Each row of a before or after table is a point. One or more steps were done to the points. Then noise was added and the rows were shuffled. The steps act on how far a point lies along the listed directions, d1 being the first. Name the steps. A step turns or swaps two directions, mirrors them in a line or flattens them onto one, adds a multiple of one to another, or multiplies one. Angles are multiples of 10 degrees, from the lower direction toward the higher: turns from -170 to 170, lines from 10 to 170 but not 90. Use the fewest steps. Two steps may share a direction if one is a turn and the other turns, adds or multiplies; they go together, in the order done. Otherwise the lowest direction goes first.
In the rows, 128 means zero.

Directions:
(1): [142 187  88]
(2): [169 155 182]
(3): [187  95 100]
Before (9 x 3):
[[ 78 118 104]
 [100 158 177]
 [122 108  77]
 [168 107 170]
 [142 141 122]
 [107 103 101]
 [102 100 173]
 [203 151 213]
 [114  95 135]]
After, 9 rows:
[[106  68 150]
 [102  91 101]
 [139  66 157]
 [183 130 199]
 [145 182 244]
 [106 106  44]
 [140 152 103]
 [100 128 135]
 [110  72 232]]
Steps: multiply d1 by 2; add -1.5 times d3 to d2

Directions:
(1): [138  92 155 184 113  56]
(2): [ 83 207 153 131  98 100]
(3): [ 85 123 173 145 208 139]
Before (13 x 6):
[[ 47 246 155 168  68  68]
 [126 156 102  92 139 189]
 [166 126 108 112 129 115]
 [133  90 118 133 105 103]
 [ 96 119 133 132 131 111]
 [124 125 141 161 126 105]
 [152 128  96  89 125 169]
 [137 109 136 111 151 164]
 [132  92 145 122 135 112]
 [156 102 127 132 110 114]
 [128 107 108 133 115 117]
 [153 118 136 118 127 120]
 [ 70 199 163  97 119 145]]
After:
[[151 139 114 108 141 129]
 [124 107 101 122 130 130]
 [122 148 143 101 131 163]
 [147 126 129 108 135 131]
 [ 84 163 181 147  89  72]
 [132  85 112 114 124 135]
 [108 118 163 237  88   7]
 [ 99 198 135 114 114 146]
 [110 108 125 130 126 118]
 [121 173 119  96 122 151]
 [154 103 124 119 130 142]
 [132  98 137 103 139 131]
 [143 100 125 157 133 125]]
Steps: turn d1 and d2 by -60 degrees; multiply d3 by 0.4

Directions:
(1): [ 90 101 107 139  74 176 205 171 145]
(2): [176 151 113  35 148 131 148 186 133]
Before:
[[127 142 130 136 143 147 145 130 138]
 [100 125 147 192 120 117 109  88 134]
 [ 71 113 135 200 101 143 136  96 126]
 [156 152 133  93 167 113  98 137 134]
 [109 112 147 172 140 104  83  58 133]
 [141 128 118 107 111 143 158 150 140]
 [166 152 120 111 163 112 117 142 148]
 [ 67 109 129 201  94 147 134  95 126]
 [158 147 132  83 146 115 104 141 130]
 [ 87 119 130 170 114 133 160 112 124]]
After, 10 rows:
[[140 137 121  99 138 139 139 161 143]
 [128 119 109 114  86 160 189 165 144]
 [149 141 168 160 191  54   9  19 117]
 [113 141 155 186 155  88  42  44 107]
 [141 151 167 178 173  71  33  44 118]
 [132 133 121  89 109 147 152 169 140]
 [113 135 143 164 148 101 110  89 114]
 [114 145 160 188 164  89  48  49 103]
 [146 137 106 115 133 136 153 161 159]
 [125 142 132 133 141 146 146 133 140]]
Steps: add 1.5 times d2 to d1

Directions:
(1): [114  24 137 159 132 107  99 117 171 155  64  94]
(2): [112  91  59  86 140 115 218  91 148 152 169 103]
Before:
[[128 130 108 123 130 112 180 135 130 128 131 116]
 [158 171 134 120 120 130 119 135  95 122 128 130]
 [116 171  96  88 148 138 180 127 120 133 166 140]
 [142 173 133 122 126 138 137 159  95 101 154 154]
 [124 123  90 116 135 124 155 124 126 135 141 123]
 [117 145 104  85 134 126 167 125 126 123 183 119]
 [133 199 228 183 111 155   7 184 100  95  83 179]
 [112 144 147 139 119 123 120 117 130 123 116 128]]
After (8 x 12):
[[124 188 114 100 146 140 156 141 115 125 157 147]
 [107 120 133 133 127 127 125 128 140 140 128 137]
 [130 142 127 132 131 115 159 144 124 116 122 125]
 [121 164 125  98 131 131 138 139 119 108 167 130]
 [108 137 136 133 121 118 133 111 133 124 117 123]
 [152 157 118 110 119 126 136 128 107 134 137 120]
 [141 157 114 115 127 136 156 147 107 109 165 144]
 [131 140 111 128 131 130 131 140 119 123 133 135]]
Steps: flatten d1 and d2 onto the line at 170 degrees
